Every row gives one point. The ring and each string are closed loops that go straight from each point to the next, and from the last back to the first. Before rounding, they use only three directions, however many columns there are. Count how often each string passes through the ring. Passing back the other way cancels.

Ring (8 x 4):
[[ 0.45  0.17  0.13  0.11]
 [ 0.34  0.41  0.15  0.12]
 [-0.16  0.62  0.05  0.11]
 [-0.51  0.52 -0.09  0.09]
 [-0.73  0.22 -0.22  0.06]
 [-0.52 -0.20 -0.19  0.06]
 [-0.12 -0.32 -0.08  0.08]
 [ 0.24 -0.21  0.03  0.09]]
String, 20 rows:
[[-0.15 -0.29 -0.30  0.00]
 [-0.17 -0.04 -0.19  0.04]
 [-0.21 -0.07  0.07  0.13]
 [-0.33 -0.23  0.19  0.18]
 [-0.48 -0.41 -0.06  0.10]
 [-0.52 -0.40 -0.40 -0.01]
 [-0.39 -0.17 -0.37 -0.01]
 [-0.29 -0.04 -0.18  0.05]
 [-0.32 -0.05  0.23  0.19]
 [-0.47 -0.30  0.08  0.15]
 [-0.56 -0.57 -0.24  0.05]
 [-0.35 -0.35 -0.44 -0.04]
 [-0.30 -0.44 -0.42 -0.03]
 [-0.20 -0.30 -0.42 -0.04]
 [-0.15  0.03 -0.04  0.09]
 [-0.13 -0.05 -0.17  0.04]
 [-0.12  0.00 -0.12  0.06]
 [-0.10 -0.22  0.19  0.17]
 [-0.08 -0.44  0.10  0.14]
 [-0.09 -0.61 -0.27  0.01]]
Times through: 3
String:
[[-0.98  0.61 -0.20  0.07]
 [-0.73  0.67 -0.36  0.00]
 [-0.48  0.58 -0.31  0.01]
 [-0.29  0.35 -0.11  0.07]
 [-0.36  0.37  0.24  0.19]
 [-0.59  0.45  0.13  0.17]
 [-0.40  0.27 -0.11  0.08]
 [-0.44  0.25 -0.40 -0.02]
 [-0.84  0.41 -0.52 -0.04]]
Times through: 0

Ring (10 x 9):
[[ 0.50 -0.07  0.10 -0.21  0.38  0.28  0.01 -0.03  0.28]
 [ 0.39  0.18  0.17 -0.34  0.36 -0.06  0.12 -0.14  0.34]
 [-0.01  0.34  0.24 -0.32  0.33 -0.37  0.18 -0.21  0.37]
 [-0.44  0.32  0.26 -0.17  0.30 -0.46  0.18 -0.21  0.35]
 [-0.78  0.15  0.20  0.06  0.27 -0.34  0.12 -0.15  0.31]
 [-0.90 -0.10  0.10  0.25  0.24 -0.09  0.05 -0.08  0.26]
 [-0.75 -0.35  0.00  0.37  0.24  0.26 -0.04  0.01  0.22]
 [-0.47 -0.47 -0.04  0.36  0.27  0.48 -0.09  0.06  0.19]
 [-0.05 -0.47 -0.03  0.23  0.32  0.61 -0.12  0.09  0.19]
 [ 0.34 -0.31  0.03  0.00  0.37  0.53 -0.08  0.05  0.23]]
String:
[[ 0.29  0.42  0.18 -0.48  0.31 -0.41  0.25 -0.27  0.40]
 [ 0.32  0.27 -0.11 -0.42  0.17 -0.31  0.33 -0.34  0.41]
 [ 0.08  0.06 -0.13 -0.19  0.17 -0.10  0.23 -0.25  0.35]
 [-0.02  0.03  0.08 -0.12  0.29 -0.01  0.10 -0.12  0.31]
 [ 0.15  0.09 -0.09 -0.24  0.20 -0.11  0.22 -0.24  0.36]
 [ 0.40  0.24 -0.14 -0.43  0.16 -0.26  0.33 -0.34  0.41]
 [ 0.56  0.51  0.34 -0.61  0.42 -0.40  0.20 -0.22  0.40]
 [ 0.28  0.44  0.51 -0.45  0.51 -0.32  0.07 -0.11  0.35]
 [-0.02  0.25  0.55 -0.22  0.54 -0.14 -0.04  0.00  0.29]
 [-0.10  0.08  0.04 -0.14  0.25 -0.12  0.15 -0.17  0.33]
 [-0.11  0.10 -0.13 -0.16  0.15 -0.21  0.26 -0.27  0.36]
 [-0.20  0.05  0.23 -0.06  0.37 -0.03  0.03 -0.06  0.29]
 [-0.29  0.30  0.54 -0.17  0.50 -0.28  0.00 -0.04  0.30]
 [-0.46  0.52  0.57 -0.27  0.45 -0.62  0.12 -0.16  0.35]
 [-0.56  0.49  0.29 -0.25  0.28 -0.72  0.26 -0.29  0.39]
 [-0.45  0.23 -0.05 -0.14  0.13 -0.46  0.31 -0.32  0.38]
 [-0.25 -0.02  0.03 -0.02  0.25 -0.03  0.11 -0.13  0.30]
 [-0.32  0.10  0.34 -0.04  0.41 -0.10  0.00 -0.04  0.28]
 [-0.58  0.49  0.68 -0.19  0.51 -0.57  0.04 -0.08  0.32]
 [-0.52  0.51  0.47 -0.25  0.39 -0.66  0.17 -0.20  0.37]
 [-0.35  0.37  0.07 -0.25  0.19 -0.57  0.31 -0.33  0.40]
 [-0.21  0.18 -0.12 -0.18  0.13 -0.34  0.30 -0.31  0.38]
 [-0.17  0.12  0.17 -0.12  0.32 -0.14  0.10 -0.13  0.32]
 [-0.09  0.34  0.63 -0.25  0.56 -0.25 -0.04 -0.01  0.30]
 [ 0.16  0.54  0.58 -0.48  0.52 -0.47  0.09 -0.13  0.36]]
Times through: 2
